Every row gives one point. Each table stands for the endless flat space through its points: a line for two points, a plane for three, and so on. The two share one point or none. Which?
(in the rows, 128 means zero)

First (2 x 4):
[[100 144 124 111]
 [108 138 132 121]]
Second (3 x 4):
[[130 159 152 155]
 [127 162 145 152]
 [103 132 143 128]]
They share: no point

First (2 x 6):
[[153 139 130 155  88 125]
 [143 139 125 135 118 160]]
Second (2 x 6):
[[132 151 121 128 106 146]
 [137 147 123 133 106 146]]
They share: [147 139 127 143 106 146]

First (6 x 8):
[[161 141  96 139 127 146 135 120]
 [113 101  95 143 114 145  99 153]
 [109 152 134 133 111 119 121 137]
 [102 130 105 133 121 152  93 154]
 [161 120 102 137  95 147 153 137]
 [113  93 102 145 109 130 105 150]]
Second (3 x 8):
[[119 110  94 141 139 141 122 133]
 [147 110 102 117  99 145 118 153]
 [126  82 120 112 121 161 123 142]]
They share: [135 106 102 124 115 146 120 145]

First (6 x 8):
[[143 180 115 158 144  93 151 161]
 [162 160 111 125 149 123 153 144]
 [176 138  75 160 150 140 149 131]
 [162 164  93 139 147 118 175 126]
 [133 164 127 124 130 107 159 139]
 [165 158  91 137 149 116 171 128]]
Second (3 x 8):
[[155 115  95 122 149 125 175 126]
 [150 145  99 136 136 134 149 122]
 [149 169 107 152 119 143 133 126]]
They share: [152 142 101 137 134 134 154 126]

First (3 x 9):
[[114 146 111 154 121 111 141 135 148]
 [122 136 137 126 137 103 117 149 132]
 [126 143 114 148 139 111 141 150 130]]
Second (5 x 9):
[[106 155 125 139 105 100 123 167 109]
 [146 118  94 136 154  94  94 152 116]
 [ 84 152 158 161 112 113 138 158 146]
 [101 164 147 137 126 126 161 124 149]
 [156 144  90 114 176 122 136 132 116]]
They share: no point

First (7 x 11):
[[126  86 101 137  80 130 153  83 139 163 145]
 [134  82 129 129  98  99 175  85 130 130 167]
 [126 120 131 113  96  97 146 118 147 151 156]
 [141 103  91 134  95 141 137  88 137 163 133]
 [114 122 116 130  96 112 110 124 152 167 146]
 [124  97 126 112  84 114 147 121 145 167 171]
 [121  78 116 157 101 109 143  86 127 135 160]]
Second (5 x 11):
[[128 112  86 102  68 100 116  84 177 133 164]
 [132 112 121 111 101 102 123  96 164 121 162]
 [139 107  65  99  65 102 130  91 187 141 151]
 [142  86 122  78 128 128 154 106 167 129 146]
 [153 105 128 123 140 107 162 125 155 128 132]]
They share: no point

First (2 x 12):
[[122 144 123 107 137 140 138 131 149 125 160 122]
 [137 156 135 119 122 122 129 113 131 110 139 131]]
Second (5 x 12):
[[133 153 125 111 132 133 136 131 138 115 149 125]
 [126 131 132 123 140 138 120 109 152 111 162 118]
 [103 155 123  93 132 126 146 131 142 143 142 131]
 [127 144 134 111 122 139 140 115 146 138 166 125]
 [141 137 127 129 136 142 122 119 158  85 164 125]]
They share: [127 148 127 111 132 134 135 125 143 120 153 125]

First (5 x 12):
[[104 127 110 111 179 131 148 144  88  94 129 121]
 [103 119 147 132 131 111 128 122 126 137 131 122]
 [110 123 112 139 161 136 134 144 114 104 141 118]
 [ 87 113 136  99 126 106 130 100 121 138 139 111]
 [129 106 145 144 108 126  97 110 153 136 174 103]]
Second (5 x 12):
[[127 106 142 117 134 120 125 122 101 127 162 101]
 [135 128 128  82 135 120 134  97 130 122 144 108]
 [103 156 144  83 156 112 125 116 133  77 106 143]
 [100 140 147 100 155 117 121 125 120  87 120 136]
 [109 104 127 106 150 142 120 110 120 132 157 111]]
They share: [120 115 139 108 142 121 122 118 111 117 151 111]

First (5 x 14):
[[141 147 160 149 118 159 132 162 127 100 140 150 103  99]
 [ 84 119 145 110 157 147 111 167 150  94 131 124 118 125]
 [131 150 151 155 160 163 130 116 150  87 132 146 124 119]
 [143 158 137 127 144 177 128 134 148  97 118 132 130 111]
 [125 134 162 133 160 128  99 159 131 114 147 117 117 127]]
Second (3 x 14):
[[152 146 136 131 158 143 127 123 152 111 148 138 117 141]
 [140 143 160 134 155 164 106 171 110 108 127 114 126  96]
 [126 165 170 130 147 148  98 173 118 130 155 116 126  96]]
They share: no point

First (6 x 18):
[[195 112 140 142  83 159 164 151 113 126 142  75 163 163  98 143 115 152]
 [163 136 150 118 103 145 152 145 105 138 136 119 131 141 110 111 151 168]
 [157 146 137 112 137 161 130 126 123 159 147 149 135 144 101 102 164 133]
 [192 110 119 150 112 171 147 129 131 129 145  93 165 164  88 139 114 123]
 [178 110  98 148 148 171 141  96 143 114 138 123 133 131  99 100 141 118]
 [154 100  88 171 167 162 115  94 147 114 122 143 141 151  82 122 113 102]]
Second (5 x 18):
[[178 101 149 157 136 158 139 148 110 109 141 169 147 164  83 105 141 118]
 [161 114 134 150 151 146 148 135 108 133 127 132 162 159 104 123 152 126]
 [181 113 108 124 152 128 138 116 102 115 127 143 169 169 127 103 141 130]
 [160  79 123 142 130 126 149 115 120 117 118 134 132 148 124 114 146 116]
 [144  86 141 134 111 169 112 148 152 134 126 135 125 150 103 116 101 121]]
They share: [155 103 134 144 138 150 138 136 122 133 125 131 149 155 107 121 137 124]

First (6 x 20):
[[152 100 107 116 149 123 166  78 123 119 147  96 125 109 141 103 106  70
  121 151]
 [148 132 135 145 107 178 154 112 147 151 141  95 119 122 114 122 102 107
  147 122]
 [104 115 135 144 146 111 153 126 160 133 130 119 111  86 107 102 101 105
  143 155]
 [151 121 135 149 124 174 140 106 114 118 142  94 146 105 104  93  95  90
  131 112]
 [149 109 133 141 154 132 150  86  94  82 130 100 158  79 116  63 105  90
  119 132]
 [ 91 124 141 148 135 111 159 138 185 146 117 124  90  97 105 115 104 124
  157 157]]
Second (3 x 20):
[[151 100 131 128 129 134 142 122 158 121 137  85 129 105 127 104 117 121
  151 141]
 [130 122 138 142 132 147 150 112 145 135 128 102 117 101 117 108 106 117
  141 137]
 [115 138 143 153 132 155 157 107 138 144 122 115 109  99 108 110  98 113
  136 134]]
They share: [127 126 139 147 126 145 155 117 150 134 128 107 117 103 110 106 104 113
 146 136]

First (3 x 20):
[[136 125 125 146 117  98 138 141 154 172 148 124 126 136 162 139 152 145
  112 128]
 [131 155 131 168 106 122 127 133 140 148 142 102 122 110 138 125 144 139
  117 145]
 [136 125 123 142 119 100 150 127 162 150 160 118 124 128 140 137 138 137
  122 154]]
Second (2 x 20):
[[126 140 123 150 114 108 147 135 153 145 166 121 119 120 144 124 133 137
  126 157]
 [138 126 121 148 114 120 133 129 159 145 152 109 117 108 136 132 133 145
  122 145]]
They share: no point
